Each row of a before or after table is a point. One or more steps were done to the points. Then noise was added and the rows were shuffled. The steps act on how far a point lies along the listed directions, d1 being the first. Name the steps. A step turns or swaps two directions, mirrors them in a line or flattens them onto one, adds a multiple of one to another, or multiplies one. Angles are multiples of 10 degrees, from the lower direction toward the higher: turns from -170 to 170, lines from 10 to 170 but not 90. Use the fewest steps. Two steps may share a direction if one is a turn and the other turns, adds or multiplies; they go together, in the order done. Otherwise the lowest direction goes first.

Directions:
(1): .04	.49	.33
(2): .52	-.19	.21
(3): .28	.27	-.45
Before (8 x 3)
.15	.17	.00
.82	.11	.22
-.35	-.42	.49
-.41	-.80	-.41
.50	.21	.11
-.20	-.45	-.32
.24	.04	-.01
-.43	-.12	-.52
After (8 x 3)
.22	-.41	.48
-.19	-.53	.02
.26	.36	-.26
.58	.38	-.45
-.55	-.20	-.05
.08	.19	-.07
.12	.07	-.19
-.21	-.14	-.07
Steps: multiply d1 by 0.4; turn d2 and d3 by 50 degrees

Directions:
(1): .15	-.19	-.48	-.29	-.05	-.58
(2): -.02	-.26	.05	-.60	-.38	.38
(3): .18	.70	-.35	-.16	-.09	.20
(4): -.26	-.27	-.59	.21	.18	.39
(5): -.74	.23	.05	-.26	.11	-.18
(6): -.20	.03	-.09	.37	-.72	-.12
Before (10 x 6)
.14	.24	.37	.06	-.21	.18
.06	-.14	.16	.10	-.30	.28
-.74	.62	-.08	-.07	-.12	-.05
.02	-.10	-.52	-.61	-.47	-.24
-.47	.52	.11	-.12	.12	.25
.15	.67	.01	-.65	.68	.21
-.07	.08	.12	.25	-.15	-.13
-.32	.17	.27	-.01	.17	.06
.05	.26	-.13	.03	-.10	.25
.05	-.03	.18	.30	-.06	.20
After (10 x 6)
-.35	.05	.38	-.06	-.09	-.01
.12	.08	.29	-.05	.26	-.18
-.59	.26	.24	-.17	-.06	.39
-.69	.40	.13	-.51	.21	.29
-.29	.74	.28	.10	-.93	.09
.07	-.16	.22	.26	.21	.10
.29	.23	.79	-.10	-.07	-.08
.12	-.25	.20	.01	.12	.18
-.02	.16	-.07	.10	.08	.41
.14	.17	-.50	-.82	-.15	.06
Steps: turn d1 and d3 by 30 degrees; add 0.5 times d5 to d2; multiply d4 by 2.5; multiply d6 by -1

Directions:
(1): .05	-.19	.70	.40	.14	-.17	-.10	.45
(2): .00	-.30	-.10	-.02	.16	-.30	-.81	-.28
(3): -.18	-.64	-.14	.00	.55	.33	.25	-.02
(4): .83	-.23	-.30	.21	-.03	-.20	.17	.05
(5): -.32	-.12	-.41	-.16	-.04	-.52	.07	.60
(6): .34	.19	.18	-.71	.40	.08	-.12	.27
Before (13 x 8)
-.27	-.07	.02	-.06	-.08	-.04	-.16	-.05
-.21	-.02	.08	.42	-.12	-.12	.09	.04
.04	-.07	.02	.15	-.02	-.44	-.03	.50
-.22	.09	.10	-.04	.06	.10	-.05	-.12
-.27	.17	-.12	-.20	-.05	-.04	-.15	-.03
-.27	.01	-.06	-.17	.15	.19	.25	.18
-.16	.14	-.34	.06	-.19	-.03	.12	-.09
-.22	-.19	-.22	.26	-.36	-.07	.19	.06
-.57	-.16	-.19	-.15	.11	.03	-.28	-.10
-.32	.04	-.21	-.08	-.06	-.04	.09	-.01
-.09	-.10	-.30	-.06	-.01	-.21	-.43	-.07
-.51	.29	.25	-.39	.14	.34	.00	.20
.31	.15	.03	.00	-.26	-.03	-.36	-.36
After (13 x 8)
.22	-.08	-.08	.09	.05	-.08	-.08	-.16
.13	-.20	-.13	.20	-.16	-.15	.06	.04
.22	.03	-.33	-.09	-.09	-.19	-.05	.01
.25	-.39	-.50	.29	-.05	-.19	.17	.09
.62	-.09	-.29	-.64	.43	-.06	-.58	-.04
.18	.34	.08	.04	-.38	.12	.20	-.12
-.13	-.18	-.29	.22	-.12	-.22	-.02	-.10
-.30	-.05	-.26	.50	-.29	-.15	-.03	-.19
.00	-.17	-.21	-.25	.29	.02	-.26	-.04
-.27	-.24	.21	.95	-.25	-.29	-.05	-.01
-.18	.09	.13	-.03	-.01	-.33	.05	.58
-.56	-.44	.00	.92	-.55	-.19	.04	-.05
.11	.02	-.35	.12	-.24	-.11	.40	.29
Steps: multiply d6 by 2.5; turn d1 and d6 by 20 degrees; add 0.3 times d2 to d5; turn d2 and d4 by 140 degrees

Directions:
(1): .19	.37	.28	.27	.44	.22	-.02	.41	-.01	.53	-.53
(2): .72	.36	-.29	-.25	-.16	-.64	-.09	-.14	-.07	.15	-.12
(3): -.17	-.22	-.61	-.09	.14	.22	.14	-.43	-.25	.72	.02
(4): -.22	-.08	-.28	.06	-.47	-.26	.39	.80	-.04	.25	.10
(5): .24	.38	-.04	-.23	.11	.43	-.25	.29	-.19	.09	.81
(6): -.29	-.14	-.24	-.73	.26	-.05	-.52	.32	.31	-.04	-.27
Before (11 x 11)
-.07	.00	-.06	-.36	.24	-.16	-.29	-.31	.05	.16	-.23
-.15	.01	.21	.04	.00	-.07	.07	.15	.01	-.06	-.39
.47	.27	.42	.23	-.12	-.61	.04	.70	.22	-.14	-.70
-.01	.13	.16	.25	.22	.07	.12	.33	.14	.17	-.61
-.30	-.30	-.15	-.26	-.18	-.38	-.13	-.08	.17	-.41	-.10
.20	-.02	-.32	.08	.04	.05	.12	-.08	-.26	.56	.01
-.16	-.28	-.03	.36	-.12	-.14	.29	.16	.14	-.12	-.18
.21	.03	-.43	-.03	-.13	-.29	.20	-.10	-.16	.52	-.16
-.11	-.20	.20	-.07	.21	.20	-.36	-.40	.17	-.36	.21
-.08	-.08	.10	-.12	-.03	-.29	-.11	.34	.23	-.11	-.58
-.18	-.12	-.13	-.10	-.12	-.09	-.07	.23	.23	-.13	.22
After (11 x 11)
-.09	.04	.11	.24	.06	-.12	.06	.37	.28	.13	-.35
.11	.30	.01	-.11	.10	.38	-.10	.40	-.07	-.04	.47
-.05	-.08	-.17	-.34	.04	-.13	-.23	-.49	-.05	.07	.24
-.23	-.44	.22	-.01	-.05	-.04	-.23	-.63	.22	-.76	.16
.07	.23	.20	.42	.29	.26	.06	.73	.08	.30	-.16
.01	.19	.18	.21	.25	-.11	-.07	.36	.05	.24	-.56
.76	.66	.22	-.05	.03	-.07	-.22	.92	-.07	.14	.25
.26	.37	.19	-.07	.13	.13	-.16	.66	-.03	.16	-.03
.35	.23	-.48	-.08	.07	-.02	.13	.06	-.30	.90	-.17
.04	.32	.26	-.05	.08	.20	-.06	.34	-.07	.01	.08
.12	-.06	-.45	-.05	-.03	.04	.04	-.18	-.30	.53	.12
Steps: turn d1 and d5 by 120 degrees; add 1.5 times d4 to d1; add 0.5 times d2 to d3; multiply d6 by 0.4
